Every row gives one point. Examples show where two turns around zero, p and q, send a point. Write where each new point lands after one turn and then the other. Backwards means that the second turn is done in reverse. Each puzzle has new turns, and all numbers are rounded.
In the rows, 128 means zero.

Turn p:
[139 121] => [139 134]
[135 111] => [146 126]
[123 185] => [ 75 151]
[103 116] => [127 100]
[140 107] => [152 129]
Turn q:
[115 183] => [163 172]
[130 103] => [110 111]
[114 129] => [120 140]
[145 126] => [137 113]
[136 100] => [111 104]
Where do these land?
q, then p: [165 120] => [166 127]
p, then q: [102 102] => [107  98]
p, then q: [129 160] => [123 160]
p, then q: [144 117] => [146 120]
q, then p: [ 99 141] => [ 97 136]

Turn p:
[174 147 113] => [160 167 114]
[135 147 148] => [120 150 143]
[118 134 120] => [118 126 118]
[102 137 122] => [103 120 117]
[110  74 138] => [138  75 149]
Turn q:
[138 136 101] => [142 136 103]
[161 143 157] => [155 145 161]
[ 94 110 149] => [ 92 109 144]
[155 124 102] => [159 124 107]
[ 91 127 131] => [ 91 126 125]
Where do these land?
p, then q: [102 172 150] => [ 78 152 127]
q, then p: [155 110 110] => [165 128 123]
p, then q: [124 116 108] => [138 113 113]
q, then p: [150 122 107] => [156 135 116]
p, then q: [109 119 165] => [103 116 160]

Turn p:
[100 102 101 103] => [154 163  98 121]
[150 165 154 108] => [102 135 168 152]
[163 124 148 106] => [143 130 170 140]
[134 127 139 156] => [121 101 131 116]
[ 95 103 123 158] => [130 118  95  90]
[125 147 103 137] => [118 121 105 148]
Turn q:
[105 165  91 128] => [ 81 127 111 156]
[107 132 161 147] => [124 142 111  91]
[173  87 117 136] => [156 110 181 129]
[122 101 109 141] => [122  96 142 120]
[141 135 146  99] => [155 146 117 143]
[129 107 149 120] => [155 124 124 114]
[120 169 122 123] => [104 152 110 147]
Where do these land?
q, then p backwards: [107  84 156 118] => [128  80 119 158]
p, then q: [141  99 125  68] => [128 192 149 138]
p, then q backwards: [106 124 101 127] => [109 143 145 109]
q, then p backwards: [130 120 115 148] => [134 135 150 137]
p, then q: [129 154 145 131] => [123 123 106 107]
p, then q: [150 171 123 150] => [116  99 127  85]
q, then p: [133 144 130 154] => [105 148 130 124]

Turn p:
[140 115 133 131 139  31] => [180 128  95 158  81  74]
[137 142 116 145 128 146] => [128 131 144 135 129 155]
[144 144 150 102 135 158] => [133 145 147 100 163 128]
[129 136 127  70 121 136] => [129 144 118  72 134 120]
[101 121 124 135 124 150] => [ 96 122 121 131 137 140]
[116 144 124 146 116 138] => [109 140 138 140 122 142]
[137 116 112 124 139 125] => [142 113 118 123 126 136]
[150 111 138 147 110 108] => [139 109 150 142 109 107]
[ 97 123 128 151 140 159] => [ 95 121 121 149 152 149]
Turn q:
[119  93 120 125 119 139] => [116 110 120 111 117 153]
[142 162 144 103 117 135] => [158 134 127 163 118 118]
[153 151 144 113 141 124] => [155 124 130 151 144 111]
[146 165 123  84 156 129] => [189 140 139 142 145 125]
[ 94  93 126 179 127 145] => [ 65 121 149 106 121 146]
[ 90 126 130 137 118 109] => [113 139 136 104 100 112]
[164 116 134 122 138 115] => [139 106 108 131 155 119]
[116 118 102 162 109 127] => [ 89 150 116 115 125 139]
Where do these land?
p, then q backwards: [122  98 118 141  87 144] => [105  96 160 147 124 140]
p, then q: [109  97 132 119 107 105] => [122 134 102  94 107 121]
q, then p: [138 104 111 137 138 143] => [118 119 115 119 155 142]
q, then p backwards: [111 132  94 116  99 122] => [115 158 101 108 126 111]
p, then q: [168 138 154 116 146  90] => [142 125  94 147 165  93]
p, then q: [128 155 117 170 154 146] => [ 97 133 160 159 149 143]
p, then q backwards: [136 161 137 109 155 148] => [137 143  86 128 153 127]
p, then q: [113 139 161 116 136 126] => [141 148 141 115 140 104]
